Rows are points. Before rounding, the points of a table are all equally far from one centre. They may lie mostly on one side of it. Where is the centre, to within rounding?

Points:
[[-11  27]
 [-24  16]
 [ 79   0]
 [ 15 -86]
 [ 48  31]]
Centre: [ 23 -25]

Points:
[[-29   9 -10  28  34  54   7  35]
 [ -9 -27  58  51 -52  71  19  64]
 [-14 -74  63  33  27  72   9  44]
 [-73 -43  19  41  18   2  31  52]
 [-36 -12  53   9  39  70  37  43]
 [-31 -38  71   9  -4  65  13  84]
 [ -2  40  24   5 -31  36   7  60]
 [  9 -74  41  33 -19  60  18  82]
 [-30 -15   0  55  11  47  43  55]
 [-46 -12  23  39  28  43  -3  62]
 [-31 -13   7  33  15  65  38  69]
 [-43  -6  54  66 -18  71  30  24]
 [-12 -15  10  79 -31  60  24  39]
 [-47 -29  20  36  18  30  20  80]]
Centre: [-21 -44  23  -8 -30  32  12   7]

Points:
[[ -5  14   2 -36 -62  49 -16 -17  -1 -30   8   9  33 -83]
 [ 48 -23  -2 -53 -76  16 -17 -71 -67  -3  -5   4 -11 -56]
 [  9  10  50 -29 -48  35 -23 -49 -43 -58 -27  30  60 -62]
 [-11 -16   7  -1 -30  43 -21 -68 -58 -27 -21 -12  65   7]
 [ -7 -26  26 -16 -46  30 -26 -59 -38 -50 -57   3  40 -70]
 [-17  10   9 -27 -58  62   9 -37 -35 -17   9 -22  13 -71]
 [ 32  10  12 -25 -44  18 -50 -95 -24  29 -28 -14 -51 -42]
 [-11  10  21 -32 -38  57  20 -59 -24 -15 -44 -22  74 -41]
 [ 18 -16  25 -25 -21  30  -1 -76 -57  -9   3 -11  27 -89]
 [-37  14  19 -45 -55  48 -10 -67 -36 -32 -28 -19  27 -53]
 [  8  30  27 -41 -33  36 -42 -23 -46  -6 -16 -30  55 -53]
 [ 11  34  19  -3 -37  44 -33 -65 -45  -7 -27 -34  69 -42]
 [  9   9  19 -44 -54  18 -49 -66  -9  -3   1 -14  65 -64]
 [ -8  35  62 -48 -59  47  16 -43 -24 -44 -36  -7  33 -50]
 [ 11  10  12 -35 -67  45 -18 -49 -46 -60 -19 -40  37 -35]
 [ 17 -28  -2 -45 -64  33 -30 -68 -47 -22 -57 -32  20 -51]
 [ 48 -11   2 -38 -46  68  -8 -79 -32  33   4  -7  24 -64]]
Centre: [ 28   9  12 -15 -32  16  -2 -47 -10  -9 -24  17   8 -18]
